Each point is reached from the start by the listed moves, each made once or not at all, plus a little noise. Is the number of moves made odd or even? Then give how often each move was made.
(in the rows, 128 means zero)

Moves:
(1): [158 138 121 112 150 114]
(2): [125 153 147 119 153 154]
(3): [141 108 173 125 127 130]
Start: [172  98 108  93 111 132]
Points:
[171  98 106  91 112 131] => even (0, 0, 0)
[211 112 165  66 157 148] => odd (1, 1, 1)
[185  78 153  90 109 137] => odd (0, 0, 1)

Moves:
(1): [152 152 149 133 133 120 127 115 133 114]
(2): [106 143 143 109 108 126 148 115 138 152]
(3): [121 132 161 117 114 116 120 164 130 142]
(4): [110 135 110 157 114 139 137 133 112 126]
(5): [124 148 120 140 159 123 146 144 179 158]
(6): [135 134 152 116 157 191  97 120 141 147]
(7): [143  96 141 118 128 138 172 135 139 115]
(8): [159 155  90  98 102 139 129 144 145 125]
Start: [145 118 137 129  99 147  78 116 132 124]
Points:
[125 124 192 100  97 138 152 163 205 179] => even (0, 1, 1, 0, 1, 0, 1, 0)
[134  95 167 139  74 157 124 163 127 121] => odd (0, 0, 1, 1, 0, 0, 1, 0)
[144 189 222 103 129 185  75 135 211 197] => odd (1, 1, 1, 0, 1, 1, 0, 0)
[193 172 168 112 109 214 110 176 213 156] => odd (1, 0, 1, 1, 1, 1, 1, 1)

Moves:
(1): [139 129 127 119 138 147 146 151 142 116 140 129 129]
(2): [120 131 125 148 120 148 129 128  94 144 130 119 123]
(3): [127 148 135 116 120 133 159 120 116 141 124 145 129]
(4): [164 131 136 140 114 121 142 141 129 135 130 129 128]
(5): [118 143 107 140 151 120 148 138 123 125 130 100 134]
(6): [111 100 118 139 125  93 115 174 128 125 125 128 114]
(7): [120 120 116 132  93 121 155 147 144 128 180 131 130]
(8): [153 110 100 136 138 122 112 139 117 153 131 114 118]
(9): [135 116 133 158 178 131 124  94 151 138 172 159 118]
(10): [143 123 132 124 111 144 157 104 103  96 149 134 122]
(11): [144 157 141  97 141 120 123 140 121 138 134 125 108]
(12): [123 152 111 119 115 115 130 132 108 120 138 147 107]
Start: [136 115 117 114 116 134 149 111 131 136 125 130 138]
Points:
[156 122  72 110 116 112 137 128 100 155 139 136 108] => even (0, 0, 0, 0, 0, 0, 0, 1, 0, 0, 0, 1)
[160 112 115 125 117 169 248  88 144 109 249 186 127] => odd (1, 0, 1, 0, 0, 0, 1, 0, 1, 1, 0, 0)
[153 179  55  86 107  95 210 157  93 174 198 122  93] => even (0, 0, 1, 0, 1, 0, 1, 1, 0, 0, 1, 1)
[166 104  55 163  89 116 228 223 100 178 193 106 122] => even (1, 1, 1, 1, 1, 1, 1, 1, 0, 0, 0, 0)
